Each point is reached from the start by the listed moves, each made once or not at all, plus a little noise. Is the number of moves made odd or even? Then give how often each move was made.

Moves:
(1): 0.61  -0.04  -0.09  0.13
(2): -0.05  0.62  -0.03  0.16
Start: -0.03  -0.26  -0.05  0.09
Points:
0.54  0.31  -0.17  0.36 -> even (1, 1)
-0.07  0.34  -0.08  0.24 -> odd (0, 1)
0.58  -0.31  -0.13  0.23 -> odd (1, 0)

Moves:
(1): 0.39  0.01  0.10  0.07
(2): -0.12  0.64  -0.05  0.00
(3): -0.11  0.06  0.32  -0.15
Start: -0.08  0.05  0.03  -0.08
Points:
0.07  0.77  0.41  -0.14 -> odd (1, 1, 1)
0.30  0.07  0.15  -0.01 -> odd (1, 0, 0)
0.21  0.11  0.48  -0.14 -> even (1, 0, 1)
-0.31  0.77  0.32  -0.23 -> even (0, 1, 1)

Moves:
(1): 0.64  -0.12  0.16  0.22  0.12  0.01  0.29  -0.03
(2): 0.06  0.63  -0.06  -0.02  0.15  0.08  0.08  0.02
(3): -0.03  0.14  0.57  0.05  -0.13  0.09  -0.02  0.17
(4): -0.11  -0.02  -0.14  0.77  -0.14  -0.09  -0.07  -0.04
(5): -0.17  -0.09  0.18  0.05  0.54  -0.03  -0.08  -0.03
(6): 0.00  -0.16  -0.18  -0.02  -0.01  0.69  -0.35  0.01
Start: -0.20  -0.34  0.15  -0.48  -0.17  0.18  -0.13  -0.28
Points:
-0.32  -0.41  -0.02  0.31  -0.33  0.11  -0.15  -0.30 -> odd (0, 0, 0, 1, 0, 0)
0.27  -0.32  0.80  0.54  -0.35  0.18  0.14  -0.15 -> odd (1, 0, 1, 1, 0, 0)
-0.29  -0.47  -0.13  0.25  -0.34  0.74  -0.51  -0.36 -> even (0, 0, 0, 1, 0, 1)

Moves:
(1): 0.57  0.10  -0.06  -0.07  -0.10  -0.11  0.04  -0.14
(2): -0.24  0.67  -0.17  -0.23  -0.03  -0.08  -0.21  0.07
(3): 0.03  0.14  0.64  -0.05  0.08  -0.02  -0.12  -0.03
(4): 0.04  0.15  -0.07  0.45  0.05  0.11  0.05  0.07
(5): 0.06  -0.05  -0.07  -0.07  0.37  0.14  0.01  0.23
(6): 0.09  0.06  0.10  -0.26  -0.22  0.52  -0.22  0.08
(7): 0.00  0.16  0.10  -0.04  -0.11  0.10  0.40  -0.02
(8): -0.02  -0.04  0.06  0.10  -0.26  -0.20  0.14  0.62
Start: 0.02  0.03  -0.15  0.00  -0.24  -0.24  -0.22  0.02
Points:
0.41  0.91  -0.35  -0.41  -0.12  -0.20  0.01  0.16 -> even (1, 1, 0, 0, 1, 0, 1, 0)
0.76  0.65  0.56  0.04  -0.55  0.35  -0.06  -0.01 -> odd (1, 0, 1, 1, 0, 1, 1, 0)
0.16  0.51  0.70  0.20  -0.73  0.29  0.03  0.73 -> odd (0, 0, 1, 1, 0, 1, 1, 1)

Moves:
(1): 0.49  0.01  -0.08  -0.02  0.21  0.15  -0.17  0.01  -0.07  -0.12  -0.11  -0.12  0.01
(2): -0.14  0.42  0.03  -0.11  0.10  -0.13  0.22  -0.03  0.00  0.24  -0.21  -0.08  0.09
(3): 0.10  0.07  0.48  0.14  -0.06  0.05  0.03  -0.15  0.11  -0.29  -0.17  -0.14  0.19
(4): -0.03  0.17  -0.45  0.50  0.02  0.06  0.03  -0.01  0.03  -0.50  -0.04  -0.13  -0.15
(5): -0.10  -0.19  0.05  -0.08  0.32  0.09  -0.04  -0.03  0.06  -0.08  -0.23  -0.02  -0.02
(6): -0.06  -0.13  0.02  0.02  -0.14  0.35  0.04  0.17  0.04  -0.03  -0.02  -0.14  -0.06
(7): 0.19  -0.15  -0.01  -0.03  0.07  -0.06  0.45  0.22  0.15  0.00  0.10  0.02  -0.06
(8): -0.11  0.11  -0.02  0.09  0.07  -0.03  -0.08  0.43  0.01  -0.01  0.10  0.14  0.18
(9): 0.09  -0.02  -0.06  0.08  0.00  0.07  -0.14  -0.16  0.52  0.19  -0.04  -0.17  -0.03
(10): -0.01  -0.14  0.11  0.40  0.06  0.14  0.03  0.01  -0.16  0.42  -0.22  0.20  0.09
(11): -0.04  0.12  0.09  0.07  0.10  0.02  0.08  -0.12  -0.08  0.08  0.37  -0.04  -0.11
Start: -0.36  0.06  -0.30  -0.22  0.00  -0.13  0.27  0.05  0.15  -0.23  0.15  -0.11  -0.18
Points:
0.33  0.03  -0.35  -0.10  0.39  0.04  0.50  0.01  0.67  -0.07  0.46  -0.44  -0.35 -> even (1, 0, 0, 0, 0, 0, 1, 0, 1, 0, 1)
0.08  0.20  -0.80  0.45  0.19  0.52  0.11  -0.04  0.58  -0.60  0.34  -0.72  -0.53 -> odd (1, 0, 0, 1, 0, 1, 0, 0, 1, 0, 1)
-0.77  0.40  -0.01  0.17  0.65  -0.04  0.50  0.33  -0.01  0.41  0.00  0.08  0.06 -> odd (0, 1, 0, 0, 1, 0, 0, 1, 0, 1, 1)
-0.40  0.09  -0.62  0.69  0.07  0.07  0.35  0.05  0.02  -0.31  -0.10  -0.02  -0.27 -> even (0, 0, 0, 1, 0, 0, 0, 0, 0, 1, 0)
-0.19  0.44  -0.31  0.36  0.00  0.24  0.90  0.08  1.04  -0.61  -0.22  -0.74  -0.25 -> even (0, 1, 1, 1, 0, 1, 1, 0, 1, 0, 0)
-0.45  0.38  -0.11  0.70  0.59  0.00  0.91  0.51  0.33  -0.46  -0.50  -0.12  0.17 -> odd (0, 1, 1, 1, 1, 0, 1, 1, 0, 1, 0)
-0.72  0.43  -0.75  0.28  0.36  0.29  0.31  0.40  0.82  -0.41  -0.25  -0.50  -0.16 -> even (0, 1, 0, 1, 1, 1, 0, 1, 1, 0, 0)

Moves:
(1): 0.21  0.05  -0.07  -0.20  0.46  0.26  0.10  -0.08  0.04  0.13  0.04  -0.05  0.05  0.16  -0.26  -0.47
(2): 0.12  0.24  0.21  0.29  -0.42  -0.22  -0.20  0.00  -0.08  -0.32  0.05  -0.08  -0.37  0.04  -0.20  -0.08
(3): 0.03  -0.14  0.40  -0.14  -0.08  0.30  0.51  -0.02  0.22  -0.03  -0.16  0.21  0.02  0.04  -0.08  -0.21
(4): -0.15  0.03  0.01  0.00  0.54  0.03  -0.02  -0.23  0.25  -0.17  -0.22  0.35  0.07  -0.24  0.02  0.13
(5): -0.18  0.36  0.04  0.09  0.17  -0.06  0.12  -0.06  -0.08  0.12  -0.13  -0.03  -0.03  -0.04  0.14  0.01
(6): 0.20  0.68  0.26  0.05  0.04  0.06  0.00  0.27  0.14  -0.01  0.23  0.05  0.14  -0.25  0.14  0.25
(7): -0.03  -0.02  -0.25  -0.08  -0.01  0.04  0.08  0.14  -0.05  -0.31  0.10  -0.03  0.30  0.02  0.16  -0.12
(8): 0.04  -0.10  0.14  0.06  -0.18  0.13  -0.05  0.42  0.10  0.01  -0.23  0.06  -0.06  -0.24  -0.11  -0.08
(9): -0.08  -0.07  0.05  0.17  -0.22  0.07  -0.02  -0.12  0.44  0.03  -0.12  0.20  0.21  0.21  -0.18  -0.37
(10): 0.11  -0.29  -0.08  0.46  0.07  -0.02  0.12  0.34  -0.09  0.08  -0.17  0.47  -0.12  0.23  0.11  -0.23
(11): -0.07  0.04  -0.03  0.05  -0.04  -0.04  -0.11  0.00  0.23  -0.03  0.11  -0.23  -0.20  0.03  0.16  0.05
(12): -0.10  -0.01  0.17  -0.10  0.10  -0.21  -0.03  0.40  0.04  0.02  0.04  0.17  0.05  -0.18  0.01  -0.15
(13): 0.03  -0.17  0.13  0.05  0.36  -0.14  0.01  0.05  -0.13  0.17  -0.07  -0.16  0.13  -0.34  0.12  0.07
(14): -0.06  -0.07  0.23  0.07  0.00  0.19  -0.39  0.00  -0.14  -0.26  -0.05  -0.01  -0.23  0.31  0.21  -0.07
Start: 0.40  0.02  -0.02  -0.05  -0.02  0.32  0.13  0.04  0.09  0.34  0.17  -0.14  0.34  0.23  0.06  0.04
Points:
0.37  -0.07  0.29  -0.07  -0.11  0.28  0.03  0.86  0.17  0.44  -0.07  0.03  0.31  -0.13  0.02  -0.23 -> even (0, 0, 0, 0, 0, 0, 0, 1, 0, 0, 0, 1, 0, 0)
0.48  1.09  1.12  0.03  0.56  0.80  0.18  0.87  0.71  -0.46  -0.03  0.31  0.08  -0.10  0.29  -0.68 -> odd (1, 1, 1, 1, 1, 1, 1, 1, 0, 0, 1, 1, 0, 1)
0.23  -0.21  0.85  0.39  0.03  0.69  0.36  1.12  0.12  0.27  -0.55  0.77  -0.09  0.35  0.36  -0.73 -> even (0, 0, 1, 0, 1, 0, 0, 1, 0, 1, 0, 1, 0, 1)
0.68  0.70  0.72  0.16  0.12  0.92  0.47  0.40  1.42  -0.33  0.02  0.40  0.48  0.06  -0.27  -0.83 -> odd (1, 1, 1, 1, 0, 1, 1, 1, 1, 0, 1, 0, 0, 0)
0.22  -0.09  0.17  -0.14  0.08  0.35  -0.20  0.57  -0.09  -0.16  0.19  -0.03  0.43  0.44  0.53  -0.30 -> odd (0, 0, 0, 0, 0, 0, 1, 0, 0, 0, 0, 1, 0, 1)
0.11  0.26  0.14  0.29  -0.26  0.42  0.08  0.31  0.82  0.47  -0.19  -0.16  0.29  0.17  0.10  -0.28 -> even (0, 0, 0, 0, 1, 0, 0, 1, 1, 0, 1, 0, 0, 0)

Moves:
(1): 0.04  0.32  0.35  0.13  -0.20  0.03  0.11  -0.01  0.15  -0.11  0.13  -0.19  0.29  0.20  -0.05  -0.25  -0.16  0.31  -0.07
(2): -0.19  0.18  -0.02  -0.26  -0.03  0.05  0.01  -0.16  -0.18  -0.14  -0.26  0.05  0.23  0.13  -0.02  -0.17  -0.23  -0.12  -0.32
(3): 0.00  -0.12  0.16  -0.28  -0.02  -0.03  -0.03  0.19  -0.09  0.14  -0.03  -0.02  0.11  -0.02  0.06  -0.22  -0.15  -0.03  0.30
(4): -0.18  -0.02  -0.07  0.26  0.07  -0.21  0.19  -0.03  -0.30  -0.13  0.16  -0.03  -0.19  -0.03  0.00  0.08  -0.30  0.09  0.09
(5): 0.06  -0.16  -0.09  -0.14  0.03  -0.16  0.00  -0.16  0.19  0.12  -0.26  0.04  0.20  0.20  0.01  -0.31  0.10  0.05  0.01
(6): 0.33  -0.30  -0.05  -0.07  0.18  0.25  0.34  0.18  0.17  -0.04  0.14  -0.35  0.01  0.14  0.29  -0.07  -0.34  0.23  -0.28
(7): -0.07  0.24  -0.30  -0.12  -0.21  0.09  0.26  0.42  0.26  0.22  -0.22  0.20  -0.50  0.13  0.03  0.07  -0.29  0.04  -0.16
(8): 0.04  0.18  0.20  0.01  0.36  -0.14  -0.04  0.10  -0.04  0.16  -0.07  0.21  -0.10  0.09  0.00  0.16  -0.16  -0.12  0.06
(9): 0.17  -0.02  0.10  0.12  0.03  0.02  0.09  0.00  0.11  0.06  -0.08  -0.22  0.10  -0.06  -0.17  0.04  -0.12  -0.24  0.07
(10): 0.11  -0.29  0.03  -0.19  -0.10  -0.08  0.06  -0.27  -0.09  0.07  0.22  0.12  0.08  -0.09  0.05  0.40  -0.14  0.19  -0.31
(11): 0.06  0.10  0.08  -0.06  0.33  -0.02  0.07  -0.27  0.03  0.00  0.21  0.13  0.10  -0.19  -0.09  -0.02  -0.08  0.03  0.10
(12): 0.03  -0.10  0.23  0.20  -0.30  0.13  -0.09  0.01  0.22  -0.02  0.23  0.25  -0.05  0.05  -0.10  -0.23  0.05  -0.08  -0.02
(13): -0.31  0.05  0.03  0.01  -0.04  -0.06  0.15  0.06  -0.11  -0.08  0.09  0.07  0.14  0.19  -0.06  0.10  0.11  -0.15  0.07
(14): 0.21  -0.08  -0.16  0.03  -0.20  0.07  -0.09  -0.16  -0.13  -0.43  0.24  0.16  -0.25  0.30  -0.08  -0.03  -0.03  0.34  -0.07
(15): 0.01  -0.03  0.01  -0.19  0.11  -0.36  -0.20  0.13  0.19  -0.12  0.09  -0.09  -0.03  0.10  0.11  0.11  -0.12  -0.05  -0.11
(16): -0.10  0.10  0.44  0.12  -0.17  -0.09  0.06  -0.04  0.05  -0.30  -0.18  -0.28  -0.22  -0.01  0.04  0.27  -0.12  -0.22  -0.04
(17): -0.23  0.43  0.04  0.09  0.16  0.10  -0.05  -0.19  0.13  0.40  0.13  0.02  -0.32  0.15  -0.13  -0.05  -0.07  0.05  0.09
(18): -0.12  -0.17  0.33  -0.16  -0.06  -0.02  0.24  0.07  -0.35  0.28  -0.12  -0.12  0.00  -0.17  -0.31  0.00  -0.08  0.04  -0.26
Start: 0.08  -0.04  -0.06  0.30  -0.11  0.07  -0.14  0.00  -0.07  0.05  0.00  -0.17  0.30  0.09  -0.15  0.36  -0.04  -0.06  -0.22
Points:
-0.20  0.37  0.93  -0.06  0.70  -0.40  0.79  -0.36  -0.32  0.39  0.70  -0.59  0.63  0.54  -0.53  0.70  -1.74  0.22  -1.10 -> even (1, 1, 0, 1, 0, 1, 0, 1, 1, 1, 1, 0, 1, 0, 1, 0, 1, 1)
-0.32  0.07  0.99  -0.28  -0.07  -0.56  0.36  0.47  0.29  0.52  -0.30  0.25  -0.05  0.45  -0.47  0.31  -0.83  -0.54  -0.27 -> even (0, 0, 1, 0, 1, 0, 1, 1, 0, 0, 1, 1, 1, 0, 1, 1, 0, 1)
0.14  0.59  1.06  0.26  0.05  -0.60  -0.16  -0.49  0.63  0.32  0.00  -0.56  0.31  0.61  -0.33  0.73  -0.80  -0.17  -0.58 -> even (1, 0, 0, 0, 1, 0, 0, 1, 1, 1, 0, 0, 0, 0, 1, 1, 1, 0)
-0.35  0.77  0.74  0.25  0.02  -0.22  0.07  -0.65  -0.17  0.03  0.59  0.46  0.46  1.16  -0.65  -0.54  -1.00  0.31  0.01 -> odd (1, 1, 1, 1, 1, 0, 0, 1, 0, 0, 1, 1, 1, 1, 0, 0, 1, 0)
0.54  -0.07  0.46  0.22  -0.60  0.58  0.66  0.21  0.29  -0.04  0.60  -0.05  -0.12  0.58  -0.43  -0.17  -0.97  0.90  -0.97 -> odd (1, 0, 0, 0, 0, 1, 1, 0, 0, 0, 1, 1, 0, 1, 0, 0, 0, 1)
